Each row is a point. The points of each table are mixes of a few directions, plus a little noise. How many directions does each table use, and how many do they share? Where both have some left over, give the other angles between the two spaces (their principal angles), to ten degrees, smallest first.

First (7 x 2):
[[ 12  55]
 [-19 -89]
 [ 13  59]
 [ -3 -19]
 [ -9 -43]
 [  8  38]
 [  1  -3]]
Second (4 x 2):
[[-15 -59]
 [ 15  64]
 [  6  36]
 [ -9 -39]]
Directions: first 1, second 1, shared 1

First (7 x 4):
[[ 15  -1  -5   5]
 [-27   2   9  -7]
 [ 56  -3 -16  17]
 [-69   3  23 -20]
 [121  -5 -39  35]
 [-40   2  13 -12]
 [-51   4  16 -15]]
Second (5 x 4):
[[ 13  10  20  10]
 [-17   3  33  17]
 [ 78 -30 -70  19]
 [-19  37  43 -21]
 [-55 -20 -26 -25]]
Directions: first 1, second 3, shared 1

First, 10 rows:
[[ -4  25 -12  -1  -2   3  -4  -5]
 [ 12 -89  38   3   9  -8  15  18]
 [ 11 -75  33   2   6  -7  13  14]
 [  4 -32  15   2   3  -3   6   7]
 [ 11 -74  34   1   6  -8  13  15]
 [  7 -41  18   0   4  -5   6   9]
 [-18 121 -53  -2 -11  12 -21 -24]
 [-13  85 -37  -2  -7   9 -16 -17]
 [-18 115 -50  -2  -9  12 -20 -22]
 [  5 -36  16   1   4  -2   6   6]]
Second, 10 rows:
[[  16  -14   -7  -15   27   -7  -26    5]
 [ -14  -16    5   -1  -17  -11    1    9]
 [ -10   36   -1  -26   -4  -18   -2   -1]
 [ -34   16  -20  -36  -30   42  -57   14]
 [  45  -48   36  -17   50    4   13    1]
 [  17   46   16    2   12    3   42  -22]
 [ -10   75  -33   38  -13  -19   25  -24]
 [  -9   -9  -41   21   -5   40  -49    3]
 [  36   18    3   31   32   41   28  -25]
 [ -36 -108   41    3  -52  -73   27   40]]
Directions: first 1, second 5, shared 1

First, 9 rows:
[[ 18  13 -26 -25 -13   1  37  -8  18  -8 -42]
 [ -9 -19 -23 -12  -3   0 -18   3  20 -13 -10]
 [-25 -57  26  -8  16 -49 -24   4  22 -38  20]
 [ 19  37  -4  25  -8  50  37 -16 -27  34   2]
 [ 16  23  41   1  25 -36   7  16 -13   4  -1]
 [ 29  55   1   6 -11  23  40  -8 -26  31 -15]
 [-18 -40  55  52  37  11 -21  -1 -24   0  70]
 [-27  -5 -13 -41 -54 -62 -13 -14  18 -19  -8]
 [ -3 -10 -58   1  13  61 -48  22  18   8 -16]]
Second, 9 rows:
[[ -9  19 -13 -27  -9 -37 -62  29   7   0 -15]
 [-12  -8 -52  26 -17  86 -22 -12  -4  27  18]
 [ 19 -34  34  47  20  57 121 -54 -12  -7  26]
 [ -1  -6  -8  11  -2  29  10 -11  -3   6   7]
 [  6 -11  11  14   7  14  37 -16  -5  -3   8]
 [-13  21 -29 -26 -16 -23 -79  32   8   9 -13]
 [  4   6  24 -17   7 -47   4  10   3 -12 -11]
 [ 10  -1  39  -9  15 -45  33  -3   3 -17  -7]
 [ -5  13  -4 -22  -5 -36 -41  22   4  -3 -12]]
Directions: first 5, second 2, shared 2

First, 10 rows:
[[  31   11    3  -73   -2   21   23   -7  -46    6   39   31   49  -20]
 [ -40   -5   -3    5    6   -6   -3  -15  -26    9   -1  -12   -7   35]
 [ -32  -10  -11   64  -27  -34  -26  -41  -14   16  -42   -5  -50   46]
 [ -14  -40  -19   95   -5   35   11  -40  -34   11  -26   29  -73    6]
 [ -49  -23    8   36  -48   20  -29  -22   19  -13  -67    0   21   84]
 [  15    7    8  -39   50   32   31   55   30  -22   51  -13   28  -55]
 [  -9   26    5  -50   37  -16   13   21  -14    6   53  -20   18   -9]
 [ -38  -22   -9   27  -51  -17  -29  -69  -50   18  -60    9  -17   72]
 [  62   57   14   -1    0  -29    3   66   89   -9   36   19   23  -42]
 [  69    0   -2  -59   35   -9    9   50   48  -27   18  -39   10 -121]]
Second:
[[-15   3 -23 -13  86   3  41  37  58 -29  40 -43  -7 -26]
 [ -2  24 -20  49 -20  29  40 -44   9   3  14  99  14  98]
 [-16   7  56 -28  39  29 -11 104 -31   9  65 -58   9 -86]
 [ 15   0 -19 -18 -21 -54 -21 -37  10   3 -37 -14  -9   7]
 [  8 -38  16  31 -63  44 -25 -31 -50   7 -51  33  -2   8]
 [  9  26 -20   4 -17 -33   5 -35  12   9  -3  36   4  53]
 [ 13 -16   5 -53  -4 -67 -50   8  -4   4 -39 -89 -18 -75]
 [  3 -46  17  -8 -23  17 -34   8 -31  -4 -46 -46 -13 -59]
 [  2  37 -37  19   2 -24  36 -52  37   2  14  65   8  89]
 [-15   5  21  20  20  55  22  39 -11   1  47  23  12   0]]
Directions: first 6, second 4, shared 3; angles 70

First (9 x 20):
[[-32  11  15 -37 -24   9 -50  22 -45 -31 -45   7  11  25  38 -24   3  60
  -26   6]
 [ 12  -5 -10  27   6 -27  40  -8  35   5  42 -29 -17 -19   0   6   1 -26
   16  18]
 [ 26 -14  -4  19   9 -16  24  -2  14  13  30  -8   0 -15 -18  -7   4 -29
   27  15]
 [ 47   9  21  47   5 -49  27   9   1   2  63 -17  18 -21  -3 -18   0 -34
   34   4]
 [-27   4  -8 -23 -13  17 -27   5 -11  -7 -41  10  -9  17  14   3  -5  32
  -26  -6]
 [-23  27  19 -13  -2  25 -28  -5 -22 -12 -28  21  14  15  11  18  -8  18
  -30 -42]
 [-32 -11  20 -36  23  49   6 -29  -3 -17   1  -5  17   2 -11  16  20  -3
    2  -3]
 [ 56 -28 -46   3 -15  -4 -43  43 -23  57 -61  67  -2  13 -46 -35 -17   1
   14   3]
 [-31   7  -7  15  12  -2  51 -35  53 -12  40 -45 -30 -17  16  42   1 -19
  -12   2]]
Second (11 x 20):
[[  -5    2    3    2   -2    8   13   19   27    0  -15   21   -3    4
   -19  -29   28  -21   -4   35]
 [  30  -21  -35  -28    0   17    4  -37   17   17   19 -100  -20  -17
    41   57   -6   59  -14  -42]
 [ -13   16    5   39   17   -5  -13   27  -23    8  -34   60   20    5
   -39  -34   17  -40   11   34]
 [   1  -26  -28    4   19  -10    6  -39  -19   -3   32  -82  -16  -20
    24   47  -22   33   16  -19]
 [  -8   -5   17   18    2  -17   19   16    9  -42   14  -10  -11   -2
   -13  -26   12  -12    1   17]
 [   3    3  -14   17   14    3  -10    2  -12   16  -16    0    7   -4
   -11    2    8   -5    4    7]
 [   1    9    9   -7   -8    3   -6    6    1    4   -7   25    7    8
    -1   -7   -2   -5   -5   -4]
 [ -23  -10  -12  -13    3    9   15   -5   23   20   -3   24   -7    1
    -9   -9   11  -25   15   50]
 [   3   33   43  -26  -34    3  -20   22   -3    1  -14   89   23   28
     3  -23  -17  -13  -18  -27]
 [ -22   22   46  -23  -27  -15  -15    5  -25  -11   11   92   19   26
     9  -15  -43  -22    6  -19]
 [  34  -21  -34   16   19    4    7  -17    5  -10   13 -121  -21  -27
    17   38   14   51  -13  -31]]
Directions: first 5, second 5, shared 1; angles 40, 60, 80, 80

First:
[[ -97  106   46   21   36  -29   -1  -38  -42  -15  -83  -18   42  -22
    46  -74  -44  -38  -77 -105  -35   28   16   19   55    7   52   -9
   -15   55  -62   71]
 [  -4  -20  -54   11    9   82  -54    5   -6  -20   73   16  -45   -7
    30  -35   -9  -10   -1   -2   30    0   18   44  -54   21   40  -50
    46 -106  -13   31]
 [ 104  -82  -40  -27   -4  -25   -9    2   27   69   60   34  -86   80
   -18   71    5  114   48   39   60  -43    6  -42   35  -15  -67   42
    74   36   90  -33]
 [  64   -9    6    1  -33  -34   -3    1   43   12    8   -7    5    3
   -39   41   -2   17    9    6   14  -15    2  -55   33  -46  -51   21
     8   31   24  -13]
 [ -68   30   39  -14    3  -20   52   18  -26  -19  -70  -10   42  -23
    23  -22   32  -33   14    9  -34   24  -18   21   -7   38   19   18
   -53   32  -33  -27]
 [  54  -28   -5  -15  -41  -17   10   26   39    7   12    2   -8    1
   -18   37   28   20   46   33   24  -12   -4  -40    9  -17  -48   26
    10   13   22  -40]
 [ -47   29    9   10    1   25    1    6  -13  -35  -16  -12   31  -37
    14  -35    4  -52  -13   -9  -22   19   -3   27  -29   16   35  -23
   -29  -34  -41   11]
 [  -6  -24    0   12   30   17    4  -20  -23    1   17   -5   17    5
   -39   18  -14  -18  -27   30  -36   -2  -17   28  -41   -3   20  -21
   -41  -28   14    2]]
Second:
[[  31  -27  -12   24    4   31  -20  -16    7  -11   47  -11   19  -12
   -59   27  -20  -31  -28   30  -23   -8  -10    7  -47  -32    6  -35
   -30  -58   13    8]
 [  -8   30   34   -6  -49  -26   32   31   29  -32  -48  -22   54  -48
    -7    0   36  -44   28   10  -13   15  -11  -30    6   -9  -22   19
   -42   21  -32  -34]
 [ -47   -5  -16   -6   36   30   -2   -2  -39    2    5   16  -27   15
    42  -32    0    9   -2   -4    1    7    3   49  -23   46   41  -13
    13  -24   -8   11]
 [ -69   19  -21   -8   23   45  -13   12  -36  -16   -2   18  -33   -3
    80  -67    9   -3    9  -27   18   18   15   55  -19   62   53  -19
    35  -38  -37   21]
 [  36   50   60    6 -116  -47   37   51   89  -67  -61  -53  115 -105
   -59   27   51  -98   37   20  -24   18  -17  -89   11  -65  -66   23
   -82   21  -51  -55]
 [  56   18   35    1  -61  -57   20   14   59   -8  -31  -25   49  -29
   -49   41   15  -17   16    5   -3   -5   -7  -77   42  -58  -64   32
   -28   54    2  -29]
 [  86  -25  -43   13   22  -11  -68  -48   19   61   72   24  -80   69
   -11   26  -66   90  -39  -51   56  -39   35  -37   65  -51  -31   -1
   101   20   61   57]
 [ -44    1   -8  -19   38   -2    9   -3  -41   25  -18   24  -44   39
    60  -29    2   46    9  -19   16    3    8   33   18   51   24   15
    35   28    3    7]
 [ -17  -25    4   -7   36   -5   23  -12  -35   21   -6    7   -5   29
   -10   16   -1   18   -5   28  -23   -3  -16   27  -17   22   13    6
   -23   14   23  -13]
 [ -24  -36  -33    3   66   42  -18  -28  -54   25   42   23  -47   45
    14  -10  -27   31  -26    8   -5   -7    0   62  -36   35   46  -27
    19  -39   25   26]]
Directions: first 5, second 4, shared 4
